Each point is reached from the start by the listed moves, each made once or not at all, plus a little noise. Say if it took an odd or an even number of moves. Then give how often each move was made.

Moves:
(1): [ 4.9  3.1 -0.7 -0.5]
(2): [-2.9  5.1  0.7  2.4]
Start: [-3.0 -0.5  1.0  0.5]
Points:
[1.7 2.7 0.5 0.1] => odd (1, 0)
[-1.2  7.6  1.0  2.5] => even (1, 1)
[-2.8 -0.3  1.3  0.5] => even (0, 0)

Moves:
(1): [ 2.3 -0.7  0.5  4.0 -0.6 -1.0]
(2): [ 0.6  4.2  0.5 -1.0  0.4 -3.3]
(3): [ 1.2 -0.5  4.3 -0.2  0.0  1.0]
(4): [-3.9  3.5  0.6  3.9  0.4  1.2]
(5): [-0.3 -1.1  0.6 -0.2  4.6 -0.1]
(6): [ 2.4  1.5 -0.9 -0.5 -0.7  5.5]
Start: [-1.3 -0.9  0.0 -2.1 -2.0 -1.3]
Points:
[-3.2  2.9  0.2  0.9  2.2  5.4] => odd (0, 0, 0, 1, 1, 1)
[-2.7  2.1  1.1  5.6 -2.2 -1.5] => even (1, 0, 0, 1, 0, 0)
[-2.5  5.1  1.8  4.4  3.1 -4.5] => even (1, 1, 0, 1, 1, 0)
[-2.2  7.3  1.0  0.5  2.8  1.9] => even (0, 1, 0, 1, 1, 1)
[5.1 2.6 5.1 0.1 1.6 0.8] => odd (1, 1, 1, 0, 1, 1)

Moves:
(1): [ 1.9 -3.4 -0.3  1.1  0.8 -1.5  0.5  0.7 -1.1  2.0  2.4]
(2): [ 1.0  0.2  2.9 -2.1  3.2  0.8 -1.6 -0.7  1.4  4.7 -0.7]
(3): [-0.6 -1.6  3.0 -1.1 -1.0  1.2 -0.2  1.5 -1.8 -0.1 -0.8]
(4): [ 0.7  1.7  1.5  3.4  0.3 -1.2  0.9  2.6 -2.5  0.7 -2.2]
(5): [ 0.7 -0.6 -1.5 -3.1  2.6  0.8  3.0  0.8  1.2 -1.0  0.3]
(6): [ 1.3  1.5 -1.1  2.2  0.0  4.5  1.8  0.0  0.3  0.7  3.3]
(7): [-1.2  1.6  1.8 -0.1 -0.9 -0.8  2.8 -1.1  0.3  0.7  2.7]
(8): [ 2.2  0.0  0.1 -1.7 -1.2 -0.2  1.0  2.4  1.4  0.2  0.4]
(9): [ 0.3 -2.4  2.1  1.0 -1.3  2.0  1.3 -1.4  3.3  1.8 -2.6]
(10): [-1.6 -0.4 -1.1 -0.6  0.3  0.6 -1.6  3.2  0.5  3.3  0.2]
(11): [-1.3 -0.3  0.2  0.3  2.0 -2.1 -1.2  1.9  3.6 -2.6  3.4]
Start: [-0.5 -0.8 -0.8  0.5 -0.4  1.0  0.4 -1.0 -1.3 -0.8  1.0]
Points:
[-1.1 -2.9  1.2  1.9  1.4 -3.6  2.3  0.4  1.7 -0.6  9.5] => odd (1, 0, 0, 0, 0, 0, 1, 0, 0, 0, 1)
[-1.4 -9.8  1.8 -1.5  3.0  2.3  2.5  5.6  4.4  2.5  3.7] => even (1, 0, 1, 0, 1, 0, 0, 0, 1, 1, 1)
[ 1.2 -6.7  0.4 -2.2  1.8  1.6  3.8  2.3 -2.8 -0.1  3.1] => odd (1, 0, 1, 0, 1, 0, 0, 0, 0, 0, 0)
[ 1.5 -0.6 -0.4  4.6  4.4  0.7  8.1  3.8  0.6 -0.1 10.6] => even (1, 0, 0, 1, 1, 1, 1, 0, 0, 0, 1)
[-0.8  0.1  4.4 -3.2  5.2  5.3  5.2  1.3  3.7  2.0  9.1] => even (0, 1, 1, 0, 1, 1, 1, 0, 0, 0, 1)
[-1.2 -4.2  2.0  2.6  3.6 -1.3  6.0  5.8  3.8  4.2  5.3] => odd (1, 0, 0, 1, 1, 0, 1, 0, 1, 1, 1)
